Each point is reached from the start by the listed moves, each made once or not at all, plus a little noise. Say if it took an odd or an even number of moves. Then give how often each move was made.

Moves:
(1): [ 0.24 -0.33  0.02 -0.46]
(2): [ 0.15  0.33 -0.52 -0.30]
(3): [-0.15  0.16  0.38 -0.02]
Start: [ 0.21  0.11 -0.19  0.08]
Points:
[ 0.36  0.41 -0.68 -0.23] => odd (0, 1, 0)
[ 0.46  0.32 -0.29 -0.63] => odd (1, 1, 1)
[ 0.16  0.09 -0.24  0.07] => even (0, 0, 0)

Moves:
(1): [ 0.55 -0.24 -0.03  0.44  0.22 -0.26  0.27 -0.01  0.06 -0.06 -0.30 -0.16
 -0.11 -0.31 -0.48]
(2): [-0.09  0.38  0.00 -0.21  0.15 -0.06 -0.03 -0.02  0.32  0.03 -0.20  0.19
  0.04  0.07  0.08]
(3): [ 0.21  0.07  0.67  0.20 -0.50 -0.25  0.14 -0.19  0.18 -0.19  0.11  0.09
 -0.02  0.37 -0.14]
(4): [-0.13  0.13 -0.20  0.40 -0.06  0.02 -0.17 -0.07 -0.07  0.26  0.08 -0.16
  0.12 -0.04 -0.01]
(5): [-0.19  0.03  0.02  0.00  0.37 -0.03  0.17 -0.21 -0.26  0.41  0.03  0.00
  0.04  0.32  0.09]
(6): [ 0.11  0.07  0.34 -0.04 -0.03  0.37  0.08  0.02  0.08  0.04 -0.06 -0.18
  0.19 -0.14  0.11]
(7): [ 0.00 -0.01 -0.15  0.17 -0.59  0.04  0.60  0.02  0.04  0.11 -0.10 -0.15
 -0.16  0.04  0.04]
(8): [-0.27 -0.01  0.21  0.06  0.07 -0.33  0.18  0.37  0.03  0.08 -0.04  0.08
 -0.05 -0.12 -0.05]
(9): [ 0.15 -0.29 -0.14  0.14  0.10  0.19  0.00 -0.02  0.39  0.44  0.03  0.27
  0.19 -0.10  0.13]
(10): [-0.10  0.25  0.09 -0.13 -0.34 -0.12 -0.24 -0.08 -0.17  0.28 -0.34  0.06
 -0.24 -0.20 -0.13]
(11): [ 0.07  0.22 -0.22 -0.16  0.12 -0.03  0.08  0.07 -0.11  0.12  0.48  0.02
 -0.15 -0.21 -0.05]
(12): [ 0.09  0.08 -0.15  0.19  0.16  0.14  0.24  0.22 -0.44 -0.03 -0.17  0.32
  0.30 -0.17  0.03]
Start: [-0.12 -0.15  0.36  0.04  0.24 -0.10 -0.02 -0.25  0.18  0.30 -0.02 -0.09
  0.39  0.36 -0.05]
Points:
[-0.29 -0.14  0.05  0.24  1.02 -0.22  0.64  0.17 -0.19  1.32  0.28  0.57
  0.70  0.07  0.10] => odd (0, 0, 0, 0, 1, 0, 0, 1, 1, 0, 1, 1)
[ 0.65  0.15  0.87  0.67  0.27 -0.52  0.58 -0.23  0.32  0.01 -0.57  0.32
  0.59  0.36 -0.53] => even (1, 1, 1, 0, 0, 0, 0, 0, 0, 0, 0, 1)
[ 0.54 -0.35  0.30  0.40  1.01  0.10  0.59 -0.36  0.40  1.21  0.12 -0.12
  0.59 -0.09 -0.24] => odd (1, 0, 0, 0, 1, 1, 0, 0, 1, 0, 1, 0)
[ 0.64  0.27  0.25  0.25  0.68  0.14  0.35 -0.03  0.30  1.13 -0.54  0.40
  0.61 -0.70 -0.35] => odd (1, 1, 0, 0, 0, 1, 0, 0, 1, 1, 1, 1)
[ 0.27 -0.37  0.88  0.45  0.52 -0.28  0.49  0.16  0.41  0.35 -0.40 -0.36
  0.47 -0.18 -0.45] => odd (1, 0, 0, 0, 0, 1, 0, 1, 0, 0, 0, 0)

Moves:
(1): [ 0.39  0.13  0.27 -0.35  0.07 -0.15  0.02 -0.08 -0.03 -0.09 -0.01  0.34
  0.10 -0.22  0.15  0.03  0.21  0.22 -0.05  0.18 -0.14 -0.03  0.12 -0.09
 -0.55 -0.08]
(2): [-0.21  0.23 -0.03 -0.15  0.11  0.02 -0.21 -0.04 -0.23  0.00  0.01  0.00
 -0.09 -0.18  0.12  0.16 -0.08 -0.07 -0.12  0.12 -0.16 -0.08  0.19  0.10
  0.04 -0.16]
(3): [ 0.20 -0.02 -0.04  0.17  0.15 -0.17  0.07  0.01 -0.10 -0.14 -0.06 -0.07
  0.16  0.13 -0.30  0.01 -0.20  0.06 -0.01  0.11  0.06  0.10 -0.10  0.18
 -0.01  0.20]
(4): [ 0.35 -0.33 -0.03  0.51 -0.24 -0.19 -0.22  0.16 -0.16  0.02 -0.05  0.07
  0.09  0.09  0.27  0.00  0.27  0.16 -0.01  0.13 -0.03 -0.08 -0.15 -0.22
  0.08  0.24]
(5): [ 0.05 -0.02 -0.17  0.21  0.22 -0.01 -0.11  0.10  0.07  0.10  0.13  0.00
 -0.05  0.04 -0.07 -0.04 -0.11 -0.08 -0.08  0.11 -0.16  0.14  0.10  0.06
  0.02  0.18]
(6): [ 0.01  0.02  0.05  0.35  0.05  0.19  0.10  0.17  0.25  0.24  0.12  0.46
 -0.07 -0.38 -0.10  0.26 -0.11  0.00 -0.22  0.19 -0.06 -0.03  0.52  0.18
  0.16 -0.05]
(7): [-0.11 -0.02  0.14  0.32 -0.02 -0.11  0.09 -0.08 -0.19 -0.11 -0.18 -0.12
 -0.46  0.19 -0.32  0.05  0.15  0.21  0.17 -0.06 -0.05  0.25  0.27 -0.25
 -0.39  0.00]
(8): [-0.01 -0.11  0.13  0.19 -0.09  0.00 -0.32  0.09  0.08  0.19 -0.10  0.08
 -0.11  0.11 -0.19 -0.08  0.03 -0.01 -0.14  0.12  0.00  0.02 -0.19 -0.10
  0.01  0.03]
(9): [-0.08  0.23  0.06  0.05 -0.26  0.00  0.06 -0.03  0.27  0.16  0.21 -0.24
  0.08 -0.08  0.00 -0.13 -0.07 -0.03  0.06  0.25 -0.05  0.11 -0.28  0.13
  0.11 -0.04]
(10): [-0.12  0.26  0.22  0.07  0.02 -0.15  0.15  0.14  0.01  0.19  0.19 -0.14
  0.16  0.16  0.27 -0.04 -0.01 -0.01  0.06  0.05  0.12 -0.25  0.01 -0.01
 -0.01 -0.22]
(11): [-0.06 -0.03 -0.30 -0.05 -0.06  0.10 -0.08 -0.01  0.04 -0.08  0.29  0.04
  0.11 -0.02 -0.22 -0.01 -0.06 -0.05  0.08  0.10  0.18 -0.11 -0.06  0.13
  0.06  0.12]
(12): [-0.01  0.02  0.04  0.08 -0.08 -0.07  0.01 -0.13  0.15  0.04 -0.06  0.24
  0.07 -0.13  0.01 -0.01  0.26 -0.08  0.07  0.18 -0.02  0.01 -0.05 -0.07
 -0.10  0.01]
(13): [ 0.07 -0.10 -0.14 -0.22 -0.01  0.18 -0.10  0.00  0.14 -0.44  0.02  0.01
  0.16  0.17 -0.14 -0.18  0.08 -0.09  0.01  0.11 -0.02  0.11  0.26  0.26
 -0.04 -0.34]
(14): [ 0.16  0.11 -0.11  0.00  0.12  0.09 -0.07 -0.05  0.09  0.03 -0.01  0.15
 -0.23  0.08 -0.12  0.25  0.03 -0.04  0.02  0.05 -0.16  0.11 -0.03  0.01
  0.06 -0.10]
(15): [-0.31 -0.22  0.18 -0.14  0.15  0.25  0.31  0.08  0.23 -0.31  0.03  0.23
 -0.20 -0.06  0.06  0.18  0.15  0.08  0.10  0.02  0.11  0.07  0.04  0.07
 -0.06  0.05]
(16): [-0.02 -0.01  0.15 -0.19  0.03 -0.28 -0.01  0.04  0.22  0.06  0.12 -0.25
 -0.27 -0.05 -0.05  0.14  0.15 -0.07 -0.02 -0.04  0.12  0.10  0.03 -0.01
  0.19 -0.03]
(17): [ 0.00  0.18  0.31  0.01  0.04  0.16 -0.15 -0.19 -0.12  0.13 -0.12 -0.23
 -0.05 -0.09  0.00  0.03 -0.01 -0.13  0.07  0.20 -0.03  0.00  0.02 -0.02
 -0.14 -0.08]
(18): [ 0.09  0.02  0.13  0.45  0.21  0.01 -0.25 -0.21 -0.03 -0.04 -0.04 -0.37
  0.02  0.06 -0.10  0.09  0.10  0.25 -0.12  0.02 -0.10 -0.15  0.03  0.14
 -0.14 -0.20]
(19): [-0.11  0.12  0.10  0.01 -0.08  0.03 -0.19  0.12  0.10 -0.06  0.03  0.01
  0.13 -0.04 -0.08  0.01 -0.06  0.02  0.26 -0.22  0.05  0.01  0.11 -0.06
  0.00  0.30]
(20): [-0.12  0.07  0.11  0.06 -0.05 -0.03  0.23 -0.05  0.16  0.01 -0.09 -0.17
 -0.06  0.02  0.11  0.10 -0.15  0.09  0.13  0.12 -0.19 -0.33  0.15  0.11
 -0.22  0.11]
(21): [ 0.36  0.28 -0.04  0.12  0.35 -0.09  0.17 -0.06  0.17 -0.35 -0.21 -0.05
 -0.21  0.20 -0.01  0.11  0.27  0.30 -0.18  0.21  0.21 -0.02  0.06 -0.21
 -0.20 -0.01]
(22): [ 0.22  0.12 -0.20  0.06  0.14 -0.19 -0.31  0.02  0.01  0.22 -0.02  0.18
  0.12 -0.23  0.20 -0.17  0.00  0.13 -0.01  0.27  0.04  0.07 -0.03  0.21
 -0.02 -0.09]
(23): [-0.05  0.09  0.12  0.08  0.11 -0.08  0.08 -0.12  0.04 -0.10  0.15  0.11
 -0.32  0.04 -0.07  0.02 -0.20 -0.03 -0.09 -0.02  0.07 -0.03  0.19  0.05
  0.16  0.10]
(24): [ 0.12  0.08 -0.01  0.32 -0.10 -0.02 -0.01  0.27 -0.21 -0.19 -0.10 -0.39
 -0.16  0.14  0.11  0.04  0.04 -0.35 -0.36 -0.18 -0.03 -0.34 -0.21  0.35
 -0.12 -0.23]
Start: [ 0.30 -0.17 -0.16  0.31 -0.23 -0.32 -0.19  0.17  0.00  0.00  0.14  0.01
  0.08  0.21  0.37  0.15 -0.24  0.06 -0.07 -0.18 -0.05 -0.33  0.18  0.26
  0.04  0.18]
Points:
[ 0.26  0.27  0.47  0.98  0.61  0.03 -0.19 -0.30  0.90 -1.02 -0.01 -0.22
 -0.42  0.42  0.06  0.46  0.06  0.37  0.09  0.55 -0.12 -0.53  1.08  0.60
 -0.68  0.29] => even (0, 0, 0, 0, 1, 0, 0, 0, 0, 0, 0, 1, 1, 0, 1, 0, 1, 1, 1, 1, 1, 0, 1, 0)
[ 0.66  0.60 -0.04  1.49  0.02 -0.94 -0.40  0.37  0.41 -0.81  0.00 -0.25
 -0.37  0.96 -0.31  0.02 -0.10  0.25 -0.07  0.59  0.40 -0.82  0.62  0.80
 -0.85  0.14] => odd (0, 0, 1, 0, 0, 0, 1, 1, 0, 1, 1, 1, 1, 0, 0, 0, 0, 0, 1, 1, 1, 1, 1, 1)
[-0.02  0.42  0.48  0.72  0.19 -0.42 -0.52 -0.03  0.60  0.05  0.98  0.29
 -0.15 -0.07  0.31  0.34 -0.03  0.27 -0.30  0.91 -0.17 -0.65  0.30  0.66
 -0.41 -0.01] => odd (1, 1, 0, 0, 1, 0, 0, 1, 1, 1, 1, 1, 0, 0, 1, 0, 0, 1, 0, 0, 0, 0, 1, 0)
[ 0.60  0.30  0.06  1.39  0.08 -0.45 -0.86 -0.05 -0.10 -0.13  0.00 -0.19
 -0.80  0.30 -0.13  0.76  0.18  0.17 -0.47  0.56 -0.85 -0.86  0.51  0.65
 -1.32 -0.13] => odd (1, 1, 0, 0, 1, 0, 1, 1, 0, 0, 1, 1, 0, 1, 0, 0, 0, 1, 0, 1, 0, 0, 0, 1)
[ 0.59  0.77  0.71  0.49 -0.10 -0.97  0.00 -0.34  0.43  0.08  0.67 -0.16
 -0.60  0.22 -0.30  0.48 -0.01  0.14  0.28  0.84  0.06 -0.10  0.30  0.32
 -0.62  0.05] => odd (1, 0, 1, 0, 0, 0, 1, 0, 1, 1, 1, 1, 0, 1, 0, 1, 1, 0, 0, 0, 0, 0, 1, 0)
[ 0.73  1.25  0.30 -0.28  0.00 -0.79 -0.81 -0.05  0.72 -0.20  0.59 -0.11
  0.37 -0.25  0.60  0.12  0.46  0.23  0.15  1.22  0.26 -0.38  0.53  0.64
 -0.67 -0.44] => even (1, 1, 0, 0, 0, 0, 0, 0, 1, 1, 1, 1, 1, 0, 0, 1, 1, 0, 1, 0, 1, 1, 0, 0)
[ 1.46  0.23  0.21  2.23  0.42 -0.94 -0.26  0.10  0.58 -0.45  0.19  0.05
 -1.35  0.28 -0.04  1.18  0.57  0.65 -0.73  0.80 -0.37 -0.87  1.16  0.43
 -0.96  0.21] => even (1, 0, 0, 1, 1, 1, 1, 0, 0, 0, 1, 1, 0, 1, 0, 1, 0, 1, 0, 1, 1, 0, 1, 1)
[ 1.24  0.60  0.27  1.09  0.42 -0.04 -0.44  0.36  0.32 -0.73 -0.20  0.17
 -0.73  0.31 -0.23  0.70  0.24  0.12 -0.42  0.42 -0.45 -0.16  1.41  0.47
 -1.19 -0.21] => even (1, 0, 0, 0, 1, 1, 1, 0, 0, 0, 0, 0, 1, 1, 0, 0, 1, 0, 1, 0, 1, 0, 0, 1)

Moves:
(1): [-0.07  0.06 -0.11 -0.04 -0.10 -0.25  0.00 -0.01  0.11  0.09 -0.09  0.11
 -0.26  0.10  0.04 -0.08 -0.15 -0.17 -0.02  0.01  0.12  0.10  0.31  0.12
 -0.05 -0.27  0.16]
(2): [ 0.18 -0.11 -0.40  0.00 -0.13 -0.01  0.36 -0.10 -0.02  0.21 -0.28 -0.11
 -0.08  0.23  0.18 -0.43 -0.23  0.18  0.14  0.12  0.18 -0.32  0.13  0.19
 -0.23  0.16  0.52]
(3): [ 0.30 -0.24 -0.08 -0.15  0.05  0.10 -0.07 -0.16  0.15  0.08 -0.24 -0.06
 -0.13  0.40  0.28  0.12  0.05 -0.04  0.16  0.20 -0.05 -0.28  0.01 -0.40
 -0.16 -0.12 -0.25]
(4): [ 0.06  0.13 -0.11 -0.33  0.29  0.01  0.04 -0.06  0.18  0.37  0.08  0.28
  0.08  0.09 -0.21 -0.05  0.09  0.06  0.05  0.00  0.10 -0.35  0.20 -0.02
 -0.05  0.09  0.17]
(5): [-0.03 -0.01  0.00 -0.07  0.07  0.07  0.00  0.09 -0.09  0.05  0.09 -0.15
 -0.15  0.04  0.16  0.00  0.03  0.00  0.00 -0.08 -0.05 -0.15  0.11  0.26
 -0.20 -0.21  0.19]
(6): [ 0.02  0.17  0.12 -0.10 -0.15 -0.10 -0.05 -0.08  0.04 -0.14  0.41  0.23
  0.33  0.23  0.22 -0.01 -0.06 -0.01  0.05 -0.04 -0.06  0.03 -0.16  0.08
 -0.02  0.01  0.04]
(7): [-0.08 -0.12  0.07 -0.06  0.17  0.16  0.15 -0.31 -0.24 -0.03 -0.09  0.12
 -0.23 -0.14  0.01 -0.35 -0.29 -0.06 -0.10  0.22  0.11  0.24 -0.14  0.12
 -0.05 -0.27 -0.27]
(8): [-0.04  0.07  0.01 -0.06  0.03 -0.12 -0.11 -0.14  0.18  0.28 -0.13 -0.25
  0.08 -0.05 -0.07  0.23 -0.25  0.10 -0.21 -0.01  0.19  0.14 -0.04 -0.07
 -0.13  0.01  0.30]
(9): [-0.14 -0.03 -0.32  0.09  0.22 -0.18  0.24  0.12 -0.17 -0.08  0.05  0.07
  0.03 -0.27  0.30  0.08 -0.11 -0.25 -0.02 -0.16 -0.18  0.08 -0.09 -0.25
  0.07  0.10 -0.15]
(10): [ 0.01 -0.37  0.13 -0.01 -0.10  0.09  0.25  0.07  0.20  0.01  0.00  0.08
 -0.12 -0.12  0.09 -0.10 -0.07 -0.11  0.19  0.05 -0.14  0.06  0.03 -0.01
 -0.17 -0.20  0.07]
(11): [ 0.12  0.04  0.08  0.09 -0.14  0.15  0.08 -0.10 -0.16 -0.04  0.16 -0.13
  0.15 -0.14  0.04  0.18 -0.07 -0.05  0.11  0.14 -0.10  0.13  0.28 -0.12
  0.02 -0.15 -0.16]
(12): [ 0.15  0.12 -0.24 -0.13 -0.22  0.42 -0.24  0.34  0.02 -0.05  0.05 -0.11
 -0.08 -0.16  0.20 -0.11  0.06 -0.07 -0.07  0.18  0.45 -0.03 -0.24 -0.47
  0.22  0.02  0.02]
(13): [-0.30  0.13  0.37 -0.20  0.26 -0.07 -0.21  0.17 -0.11 -0.19  0.31  0.21
 -0.01  0.01  0.21  0.10 -0.16  0.21  0.29 -0.02 -0.23 -0.07  0.23  0.08
 -0.01  0.24  0.26]
(14): [-0.16 -0.37 -0.03  0.23  0.07  0.13 -0.37  0.17 -0.11 -0.07  0.18  0.26
  0.04 -0.38 -0.12  0.25 -0.29 -0.10  0.00 -0.04  0.06  0.15 -0.08  0.20
  0.17 -0.35 -0.37]
(15): [ 0.17  0.12 -0.01 -0.11 -0.09  0.04 -0.03 -0.09 -0.14  0.08 -0.21  0.12
  0.24  0.17  0.07  0.05  0.16  0.23  0.03 -0.30 -0.05 -0.15 -0.06 -0.26
 -0.05  0.05  0.05]
(16): [ 0.01 -0.09  0.00  0.13  0.03  0.06 -0.17 -0.43  0.03 -0.04 -0.10  0.17
  0.09 -0.21  0.17  0.10  0.10 -0.29  0.34  0.09 -0.17 -0.17 -0.05 -0.19
 -0.09  0.00 -0.21]
(17): [ 0.09  0.16  0.01 -0.08  0.18 -0.21 -0.07  0.08 -0.20 -0.21  0.10  0.12
  0.17 -0.25 -0.17  0.19  0.09  0.10 -0.04 -0.06  0.10  0.06 -0.11  0.15
  0.06  0.06  0.10]
(18): [-0.06 -0.15  0.10  0.03 -0.11 -0.16  0.18  0.09  0.26  0.02 -0.11 -0.12
 -0.02 -0.34  0.19 -0.07  0.00  0.01  0.07 -0.06  0.10  0.19  0.10  0.28
  0.10 -0.09 -0.40]
(19): [ 0.28 -0.06  0.24 -0.12 -0.13  0.04 -0.02 -0.44  0.00  0.04 -0.09  0.20
 -0.11 -0.14  0.07  0.19 -0.06 -0.07 -0.19 -0.04 -0.22 -0.23 -0.09 -0.09
  0.33  0.13  0.06]
(20): [-0.22  0.03  0.15 -0.29  0.04 -0.09 -0.07 -0.04 -0.20 -0.14  0.03  0.01
  0.31  0.02 -0.08  0.10 -0.04 -0.10  0.19 -0.13 -0.02  0.13 -0.04  0.16
  0.31  0.03 -0.10]
(21): [ 0.04 -0.20  0.01  0.06  0.21  0.18  0.05 -0.14  0.20  0.02 -0.32  0.04
  0.17  0.16  0.23 -0.10  0.27  0.03 -0.07  0.16  0.04 -0.17  0.20 -0.13
  0.05 -0.11  0.23]
(22): [-0.11  0.12  0.31  0.13  0.16 -0.12  0.04  0.03 -0.10 -0.08 -0.02  0.18
  0.17  0.05  0.19  0.13 -0.02 -0.17  0.27  0.18 -0.19 -0.31 -0.03 -0.16
  0.04 -0.11 -0.14]
(23): [ 0.04 -0.10  0.18  0.03 -0.01 -0.18 -0.07 -0.06 -0.34  0.26 -0.02 -0.01
  0.12 -0.05 -0.01  0.03  0.13 -0.15 -0.01 -0.05  0.33 -0.07  0.18  0.14
 -0.17  0.31 -0.01]
(24): [-0.41 -0.13  0.03  0.13 -0.19 -0.10  0.25 -0.01 -0.09 -0.13  0.32  0.07
 -0.23 -0.13  0.01  0.26 -0.10  0.12  0.19 -0.04  0.06  0.06 -0.01 -0.09
  0.05 -0.20 -0.19]
Start: [-0.33  0.34 -0.35 -0.08 -0.71  0.05  0.14  0.18 -0.20  0.27  0.16 -0.09
  0.20  0.12  0.14  0.02 -0.13  0.17  0.21  0.09 -0.24  0.01 -0.16  0.12
 -0.20 -0.13  0.00]
Points:
[-0.25 -0.29 -0.47 -0.25 -0.29  0.57 -0.31  0.09 -0.98  0.31 -0.04  0.52
  0.21 -0.19  1.38  0.17 -0.55 -0.25  0.52  0.45  0.24 -0.05  0.48 -0.87
 -0.16 -0.73 -0.52] => odd (1, 0, 1, 0, 0, 0, 1, 0, 1, 0, 1, 1, 1, 1, 1, 0, 0, 0, 0, 0, 1, 0, 1, 0)
[-0.27 -0.54  0.07 -0.78 -0.67 -0.11  0.23 -0.18 -0.17  0.29  0.22  0.90
  0.44 -0.56  0.26  0.92 -0.31  0.29  0.85 -0.31 -0.31 -0.36 -0.20  0.04
  0.43 -0.76 -0.80] => even (0, 0, 1, 1, 0, 0, 0, 0, 0, 1, 0, 0, 0, 1, 1, 0, 1, 1, 1, 1, 0, 0, 0, 1)
[ 0.16  0.13 -0.21 -0.16 -0.73 -0.09  0.27  0.12 -0.16  0.15  0.11 -0.26
  0.35 -0.21  0.47  0.41 -0.09  0.22  0.49  0.36 -0.16  0.12  0.13  0.06
 -0.19 -0.44 -0.71] => even (0, 0, 1, 0, 0, 0, 0, 0, 0, 0, 1, 0, 0, 0, 0, 0, 1, 1, 0, 0, 0, 0, 0, 0)
[ 0.30  0.01 -0.39  0.06 -0.77 -0.12  0.47 -0.55 -0.59  0.54 -0.61 -0.02
  1.03 -0.33  0.82 -0.02  0.33  0.22  0.79  0.13  0.22 -0.48  0.50  0.17
 -0.51  0.10  0.13] => even (0, 1, 0, 0, 0, 0, 0, 0, 0, 0, 1, 0, 0, 0, 1, 1, 1, 1, 0, 0, 1, 0, 1, 0)
[-0.29  0.59 -0.22  0.07 -1.02 -0.24  0.58 -0.54 -0.85 -0.13  0.57  0.57
  1.02  0.07  0.84  0.48 -0.25  0.27  1.30  0.20 -0.47 -0.63 -0.16 -0.26
 -0.42 -0.31 -0.01] => even (0, 1, 0, 0, 0, 1, 0, 0, 0, 0, 1, 0, 0, 0, 1, 1, 1, 0, 0, 0, 0, 1, 0, 1)
[-0.27 -0.26 -0.02 -0.27 -0.71  0.43 -0.10 -0.24 -0.39  0.57  0.37  0.92
  1.06  0.08  1.78  0.45 -0.21  0.16  1.77  0.60  0.24 -1.33  0.58 -0.73
 -0.33 -0.40 -0.47] => odd (0, 1, 1, 1, 0, 1, 0, 0, 0, 0, 1, 1, 1, 1, 1, 1, 0, 1, 0, 0, 1, 1, 1, 1)
[ 0.02 -0.15  0.23 -1.05 -0.60  0.40 -0.16  0.01 -0.15  0.19  0.95  0.94
 -0.15 -0.64  1.13  0.22 -0.95 -0.11  0.70  0.56 -0.01 -0.14  0.30  0.31
 -0.03 -1.28 -0.42] => even (1, 0, 1, 1, 1, 1, 1, 0, 0, 1, 1, 1, 1, 1, 0, 0, 1, 1, 1, 0, 0, 0, 0, 0)
[-0.89 -0.23 -0.13 -0.09 -1.11 -0.15  0.96 -0.44 -0.77  0.28  0.42  0.11
  0.75 -0.92  1.57  0.05 -1.07 -0.67  1.35  0.61  0.35  0.19 -0.24 -0.20
 -0.27 -0.49 -0.68] => even (0, 1, 0, 0, 0, 1, 1, 1, 1, 1, 1, 1, 0, 0, 0, 1, 0, 1, 0, 1, 0, 1, 1, 1)
[-0.36 -0.61 -0.51 -0.09 -1.19  0.37  0.41  0.46  0.09  0.66 -0.19 -0.19
 -0.11 -0.16  1.29  0.32 -0.80  0.33  0.98  0.32  0.34 -0.69 -0.22 -0.40
 -0.55 -1.15 -0.22] => odd (0, 1, 1, 0, 1, 0, 0, 1, 0, 1, 0, 1, 0, 1, 1, 0, 0, 1, 0, 0, 0, 1, 0, 1)
